Each wall is flat, endless, passes through zero and stands at right angles to its row. A trip goes straight from one point to another. List the walls that it crosses, first one first.

Walls:
(1): [  6 -63]
(2): [31  5]
(3): [-52 -12]
(4): [13  3]
(5): [-25 -35]
Trips:
[-20 -26] to [-36 -34] => none
[-11 -48] to [-35 -32] => none
[9 5] to [13 35] => none

Walls:
(1): [-20 -16  42 -11]
(2): [-50  71  70  36]
(3): [85 38 20 -5]
Trips:
[ 2 -5 39 -7] to [-95 -72  -5  31] => 3
[22  8 -5 18] to [ 17   4 -31 -33] => none
[-31  31  34 -42] to [-31  35 -15 -32] => 1
[44 42 -6 27] to [-24  10  34 -26] => 1, 3
[ 37 -38 -21  56] to [-34  65  -2  18] => 2, 3
[ 29 -36 -14 -23] to [ 11  22 -35  16] => none
[-41 -29  50 -23] to [-39  58   3 -15] => none
[48 10 -9 32] to [31 29  9 -5] => 2
[  9  24 -20  24] to [ -2  43  34 -74] => 1
[ 62 -10  10 -82] to [ 22 -10  10  65] => 1, 2

Walls:
(1): [ 19 -50   8 -45  21  33  13 -60]
(2): [-45  19 -23  23 -22   7  50  16]
(3): [ 49  -4  -4 -47  11 -20  69  21]
(4): [ 40   4  11 -31  18   1  55 -13]
(5): [-20  18  20 -14   2 -15   5  20]
(6): [-37  33   3  30   7  32  32 -50]
Trips:
[ -1 -13   6  -1 -26  36 -24 -33] to [-43   0 -23  33 -24 -36  -9 -45] => 2, 1
[ 15 -29  89 -39 -53 -58  38   1] to [ 60 -19  12  29   1  13 -17 -58] => 5, 6, 3
[ -2  29 -46 -36  32 -10  21  34] to [-35  46  51  95   6  23  61 -17] => 6, 3
[ -2 -71 -31   4  -2   8  -2 -56] to [ -3  60  -9   5 -12  34  19 -17] => 4, 2, 1, 5

Walls:
(1): [ -1 -79  28   0 -36  10 -41  -9 -37 -19 -13]
(2): [-18  -4 -24   1  16 -25 -47   8 -11  41  -6]
(3): [-46  44 -95 -35 -54  75 -12  27  17 -74  -3]
(4): [ 67   5 -38  -4 -10   5 -32 -35   8  43  -2]
(5): [  0  61  44  68  53 -12 -10  19 -25 -31   6]
(6): [ 24 -58  19 -24  -6 -21  22 -54  42  42  36]
(7): [ -5 -14 -16  17 -60  49   6 -13 -86  18 -94]
Trips:
[ -1  53  -6  -1  78 -47 -12  -5  17  41  -1] to [-32  -9 -35 -12  20  -4   8  33   8 -18   2] => 4, 3, 5
[ 14  52  16 -50  27 -20  20 -22  18 -20  44] to [  5  -5 -16  32  72  -8  41   8  12 -55  12] => 6
[ -3  23  24  -1  50 -77  24  -9  -1  -7 -37] to [ 39 -25  -4  54  13 -81   5 -25  11 -71  62] => 6, 2, 1
[-45  10 -20 -39 -69 -23 -23 -59  33 -23  86] to [ 18   6   4 -40  27   3 -10 -46  42  83  30] => 1, 2, 3

Walls:
(1): [-24 -25  19 -41  27 -15  16  -4 -10  -8  18 -29  40   9]
(2): [-10   3  -4   5  19  73   4 -52 -42  11  30  -5  62 -22]
(3): [ 37  -3 -36  27  39 -30 -80  18 -22 -26 -44  24   0   4]
(4): [-52  10  13 -22 -38 -22  27 -52   5  12  23  27   8  13]
(5): [-10 -37 -36  14 -46 -40 -10 -65  62  -8 -28  -2  28   5]
(6): [ 15  39 -10 -25  -6 -36 -26   5  24 -46  61 -14 -58 -25]
Trips:
[-13  22 -20  25  -9 -12   2 -46 -41  34  17  53 -45 -45] to [ 46 -22  14   7   8 -11 -10  22  -9 -21 -24   3 -45 -17] => 2, 4
[ 44  17 -68 -48  17  11 -14   6 -72   2 -22  -3 -13 -11] to [ 26  16  95  36  41  -5  20  40  49   7 -11  10   3  -3] => 2, 6, 3
[-16  33 -48  -1  15  53 -55   9   4  27 -55   0  32 -23] to [ -5  33 -10 -14 -13 -26 -22 -19  11  27   0 -49  14  56] => 1, 4, 2, 6, 3
[-60   6  14  19  84 -11 -55   0  51 -43   4 -14  26 -60] to [ 15   6  -6 -14  29 -48   0 -47  54   3 -10 -27 -20 -24] => 2, 4
[-12 -34  -7   3  53  28  56   9   5  -8 -24 -28   0  12] to [ 22   8  45  50  39 -20  35 -85  16 -32 -21  31 -22  -4] => 5, 4, 1, 3
[-20  18 -30 -55 -23  -3 -34 -22 -22   4  34 -27   5 -15] to [-11   8  -7  11  34  31 -40  32 -63  18 -19  13 -15 -56] => 5, 3, 4, 1, 6
[-13  62 -30 -33 -16  17 -21  -9  46  21  -1 -12  39  42] to [  0  16  24 -25   6  26 -45  -7 -48  -2  47 -67  17 -11] => 5, 4

Walls:
(1): [ 13 -22  46  -9   3  64  23 -30 -57 -14  17 -29  -8 -22  27  29  -5 -12
  14 -25  20 -16 -52  20]
(2): [ -1  -9  39 -70  32 -10 -41 -10  -4  15 -10  55  33  -4  43  16   4 -16
  66  14 -30   2 -25   8]
(3): [ 31 -35  -3   3  20 -15  -8 -25   8 -19  11  17  15   1  29  25  -9  16
  -2  -3  13 -19 -63 -25]
(4): [ -3  24  20  33 -49  14 -30  39 -22  32 -26  11  -5 -16   7  -1  -6  92
  16  12  63  47   4   1]
(5): [ -2   5  32  11 -12 -29  19  38  45 -50  16 -25  32  -5  15   8 -14  37
  -6   2 -37  -3 -29  -9]
(6): [-22   5   3  40 -25   0  54  47  26 -36 -17 -10 -11  33  38  23 -12 -12
  15 -40 -26  53  40  21]
(7): [ 36  47  -5  14  -9  16  27  61 -32  16   7 -22   8 -43 -29  35  19 -12
 -11 -30  60 -38  13  44]
Trips:
[ -1 -22  23  -9   0 -12  -6  -1  -2  37   0   5 -30  17  10  32  39  40
 -64   1   4 -21 -15   3] to [  9  16 -55  14  -5  40 -70 -27 -11 -63 -29  -7   9  64   2  17  59 -16
  34  30   7  14 -30 -27] => 7, 2, 1, 4
[  3  17 -21  13 -15 -87   6  35   2 -47  17  -4  35 -50  35 -17  -2 -31
  36  33 -73   5  23   3] to [ -8 -26 -15 -19  22   2  17  18  17  18  -7  28  34 -24 -64 -18 -13 -10
 -23 -38 -14 -54 -21  93] => 7, 6, 5, 1
[ 20  36 -38  11   6  11 -37 -14  22 -41 -59  -7  34  38 -67  32 -32   0
 -20 -21 -31 -16 -52 -39] to [  2  42 -24  14  -2 -27 -14 -14 -22 -34  30   6   8 -12 -43  14  11  38
 -23  -5   3  -5  35   3] => 7, 4, 3
[-73  -2  15  20  32  21 -12 -25 -17 -14  -5   3  13  18  33 -20 -12  22
 -19  12  19 -20 -31 -75] to [ -4 -13  16  -5  16 -25  30 -29 -24 -66  16  14 -19  -6  20  11   5  30
  -1  -2 -15  -8 -51  32] => 4, 6
[-47   9 -22 -40 -45 -50  -8 -32  11  17  -6   3 -10 -33  22 -28  20  -8
  23 -46  -7   1 -18  -9] to [-16 -31 -41  36 -44  23 -26 -19   3  -5 -33   8 -11  57  71 -11  36  41
  19  -6  34  -8  38 -15] => 4, 6, 3, 2
[ -9 -28   1 -38  12   3 -58 -16 -12 -41   4 -11 -51  63 -28  26  40 -14
   6  44   2 -14   5 -12] to [  9  12  11 -18 -58  52  33  32  -9 -12 -21 -59  38  17 -38  18   9  19
   6  33   3   6   4 -19] => 1, 3, 2, 4, 5, 7, 6

Walls:
(1): [  7 -38  56 -12  43 -20  13  -3  26   5   7 -18 -12   2 -10   6   5  35
  20  -6 -17 -59 -19  30  35   0  -5 -15  19  -1  -6 -34 -29 -46 -16 -40
 -62 -24  14  -6 -54  -9   3   9 -15 -16 -52   8]
(2): [-13  -6 -12  18  25 -21  -5 -45   2 -40  31 -13  20   3  -8 -13  -5  26
 -31  -9  11  19  44  14  30  -2  36  10  13  -9 -29 -43  -5 -40  16  -9
  48 -16  13 -15 -19 -34  -2 -45 -34 -14 -34  54]
(3): [ 15   2  31 -45  18 -24   6  -3  14  12 -71  32  -3 -11  15 -15  35   8
  31 -16 -35  -5 -53  -9  23 -45  25  -9 -12 -32   7 -34  30  39 -52  -6
 -26  -7  26 -27  95  16 -14 -32  -3  12  33 -17]
(4): [-39  25  30 -25  14  -5  13 -27  -3  44  16  17  25   4 -15 -26  31   4
  -3 -44  -3 -24 -21 -19  12  19 -39  11  16  19  -8  25  -4  36  48  -3
  25  -2  16   6 -34  -3   4 -36  -1  -4 -17 -63]
Trips:
[-52  -9 -24  -5 -33  37 -23 -11  35   5 -23  -8  -1  32   9 -36  16 -20
 -51   0   7  -8 -12 -11   0  32 -37  -3   9  16 -30  17  -4   0  -9  23
 -27  12  11 -16  27  42  -5 -26  22  11  25 -36] to [-48 -19  -6 -35  21 -26 -27 -21 -19  54  12   5   6 -18   6 -16 -32 -41
 -50  44  12   3  33  36 -17 -14  50  21   0 -65  33 -26  19  26 -34 -10
  46   1 -60  13   2  -1 -11  -1  11  17 -23 -20] => 2, 4
[-75  30 -45 -23 -32 -17   8   3  15  26  22 -20 -27 -14 -60  44  -4   8
  49  -7   1  -2   3  22  13  15  11 -12   6  -7   8  53  29 -26 -39  20
  -4  30  25 -18 -11   4   9  -7  32 -11 -13 -41] to [-26 -28   3 -32 -60  19 -36 -12 -15  21  -9   3  -5  -1   1  19  12 -16
   4  -3 -36   8   7  34 -13  -1 -14 -13   3  60 -20   0 -32  12 -37 -20
  -8 -32  24  15  68  23  26   6 -29   6  28  18] => 3, 4
[  3  38  10 -37 -14 -14  -1  11 -26   9  19  10 -27  25  18   1  20  36
   4  54 -11 -47 -40  -9  24  61 -31  20 -24   2  -9 -21 -25  -4 -29  -5
  29 -23   9  -2 -12 -32 -12  15  35 -41  -6  27] to [ 23 -13 -22 -22 -14  31  26  -7   9   5   8   1 -27 -15  14  25 -15  -2
  39  50  12  -1  61 -12   6 -14 -26  35  14 -48 -10  21 -70   8 -17  14
   4  32  19  -2  11  16 -47  35  25  42  30 -33] => 4, 1
[-37  15  30 -13  39   4 -21 -20   6  12  10  52 -12 -47 -20 -11 -35  38
 -12 -72   5 -34 -40 -16 -14   7 -13 -16 -36   5  40 -20  11  28  23  15
  62  -4 -12  -8  29   1  39  38  13  10  -9  29] to [-60  -1 -26 -21  -6  19  -9 -40  -8 -44  24 -20  30   9 -14  11 -24  40
 -23  40 -33  -2 -18   7  24 -20 -20 -49 -58 -30  25 -72  34 -64   0   6
  -4 -17  -6  -3 -31 -28 -10   3  23   8  29  -9] => 2, 1, 4, 3
[ 17  -9  13 -26   5  14   4  13  -4  -7 -25 -22 -34  -3 -31  23 -16   3
  -7  -7  15  -2  45  37  42 -24   6  -5  28  32 -51 -14  29 -31  38  21
  23 -24 -13 -59  27   3  23  -9  -2 -22 -19   3] to [-25  -7 -18  -1 -18 -61  47 -16  42   7 -16  11  -6  37  10 -42  18  -1
 -23   7  34 -22 -17 -49   4  19  15   6 -90 -11   8  12   7 -13 -23  52
 -11  18  11  34  -4 -45 -44 -25  55   8 -19 -15] => 3, 4, 1, 2
[-34  11  -3 -22 -43  35   5   4  56 -22  46 -20  -1  41 -13  -7  56  -8
 -16  -8 -10   5  27 -50   6  -1 -39   0  28  -2   0  21   5  15 -19  -6
   5  51  38  12   4 -21 -54  33 -37  -7 -38  13] to [  1 -10   4 -27  12 -13  29  10  21  45  25 -32 -13  44   3   5 -38  10
  -9  25 -37  37 -15  24  33   3 -25  17   4  34  11 -32  28 -23 -41 -12
 -50  25 -51  23 -40   0 -60  10 -61 -30   8  24] => 1, 4
[ -4 -16  17  58  -7 -19  36 -18 -21  10 -34 -34   4   6   0  24  39 -28
 -26  -1 -32  27 -53 -14  -1 -42 -39 -38  17   0 -12   6  12 -36  -6  11
 -10 -61  22 -18  -3  13  47 -38  23 -15  -9  43] to [  2  18 -50  -4  23 -48  51  13  24  36 -10   8  40   3 -17   7   0  12
  19  47  36 -42  12  36  -3  28  -4 -27 -18  30 -12  -4 -14 -23  40  38
  11  48  27  42   2  32 -42  -3   6 -14  -6   3] => 4, 3, 2
[ 19  12  -9  21  -2   4  -6 -29   6   6  15  15   8   8  10 -14 -19  23
 -37   7  -2  -2  16  34 -37 -12  25 -27  18  14 -24 -18 -44  14 -14   5
 -21  17 -51   1 -17 -19   0 -35  -7  25   8  18] to [ 23 -17  26  14  11  27   9 -21 -15  -3   4   9  19 -13   6  -8   5 -29
 -17  29  50  -3 -22 -12  48  28  29 -30 -10 -38 -17  -8  48  20  -8 -27
  50 -17   6  12   1  11   1   2   6 -16  38  33] => 1, 3

Walls:
(1): [ -8  -6  32  46 -23  -1  -5  33  23  35   3  56   9 -21 -22 -54  39   7
 -29 -21 -35 -57   0  41  13 -17   0  10   1 -17  42 -10 -42 -46  33 -23
   1   7 -45  22   4  24  35  42 -30   5 -17   8]
(2): [ 21  -2 -70  15  -6  -9 -29  17  43  -5  19 -39 -32  51  17 -28 -60  21
  -3 -23  31  23  28  25 -11   3  22 -22  28  -5 -14  -7 -42  34  26 -25
  -4 -22 -22 -25  37  -6 -22 -29 -18 -34 -69  10]
(3): [  5  33  -4  30  10  43 -11  41 -25 -12  21   4  20   5 -38   4   8 -35
 -14  62  25  76  -8  -8 -61  10 -52 -37  59 -42  11   9   2   4   2  15
   8   4 -15   5 -13 -19  33  54  10 -11  34 -75]
(4): [ 36  22 -40 -14  27  59  -7 -26 -18  13 -10 -33  -4 -42  45 -22 -17  26
  37 -17  29  -3  -8 -44 -19 -52   6 -21 -24  55 -14  44   5 -32  -1  55
   0 -18  27  14 -15  50  13 -14  16   9 -54  54]
(5): [  1  -1 -31 -23  -2 -30  16  13 -56  72  28 -35 -14 -39 -46  -2  23  39
 -46  41 -52 -17  16  -8 -23  57  -4   0 -34 -15 -36 -43 -23 -64 -21  38
   6 -32 -15 -20 -25 -11 -34  12  -6  47 -50  -9]
(6): [ 12  -2   1   4 -49 -30  -5  19  -5  27 -11 -49 -38 -20 -20  18 -50  -1
 -37  41 -64  -8   3   3  43 -17 -46  -8  34   0   9  16  32  23  25  24
 -25  16  -4   7  29 -28 -25  36 -32   5  -9   9]
Trips:
[  9   7  59 -16 -56 -31  -2  -7 -49  23 -37 -66 -12  29  11 -26  -7 -10
  -5  14 -38  -9 -95   1 -47  31  71 -11   8 -17   9 -14 -37  13 -41  16
  46 -61  52  13 -29 -20 -30  31  58  51 -38  -4] to [ 36  14  -9 -37  31  -1  26  -8 -20   3  24 -21 -37 -12 -56  40  27  30
  26 -30  33  31 -32  -4 -21 -53  73  26 -27  49  -9  45   1  11  20  -6
 -36 -12   0 -29   1  86  29 -32  22 -25 -11  18] => 6, 2, 5
[ 12  12 -11  -2   7 -37  28 -26 -20  40  -6   3 -46 -27 -12  -6  -3 -41
 -49   6  27  19  23   5  30 -23  42 -24  40   5  37  21  34 -13 -30 -20
  35 -17  -1 -29  -4 -26  16   2 -60 -13  -8 -23] to [-34  -9  16 -33  36  46  10  76   5 -11  22  12  -3  21  21  -2 -40  10
 -25  13 -79  15  28  17 -12  33   5  60  -3  -1  47 -13  22  -6  42  33
   4 -35 -14 -23 -26 -10 -42 -88  18 -35  22  18] => 1, 3
[ 23 -44  -3  11   7  16  22 -15  57  25  56 -89 -15 -34  13 -10  -6  54
 -42  37 -51  21  -2   5 -19  -9   5  17  -5 -16   9  11 -12 -36 -21  10
 -45 -38 -17  51  30  36 -16  -3  39   5 -14 -17] to [ -4  36 -33  70  29 -55 -17 -22 -27   6   3  63  20 -30  34  57  -3 -16
 -48 -32 -38 -20 -41 -28 -32   2 -44  -2  25  -1 -48  15 -19   8 -25  32
 -30  63   9  11  18 -14  23  -5  49  46 -49  -9] => 3, 2
[ 28  29  14  28   4  10 -21 -12   7 -47 -39  10  56  -2 -15  -4 -33 -67
  12  38  33 -84 -17   3  47  44 -17  -5 -78 -30   6 -24  50  12  48  22
   9  49 -41  20 -35 -27  25   6   2  19  23 -14] to [ -9 -24 -42 -14  36  14  13  52  20 -13  -1  23  11 -27   9  -4   4 -14
   5 -41 -35   8  15 -38 -56   6 -28  37  20 -15   2   8 -18 -13   3 -19
 -57 -66  -1  36 -20  22  -4   4  13  22 -17  13] => 6, 4, 5, 2
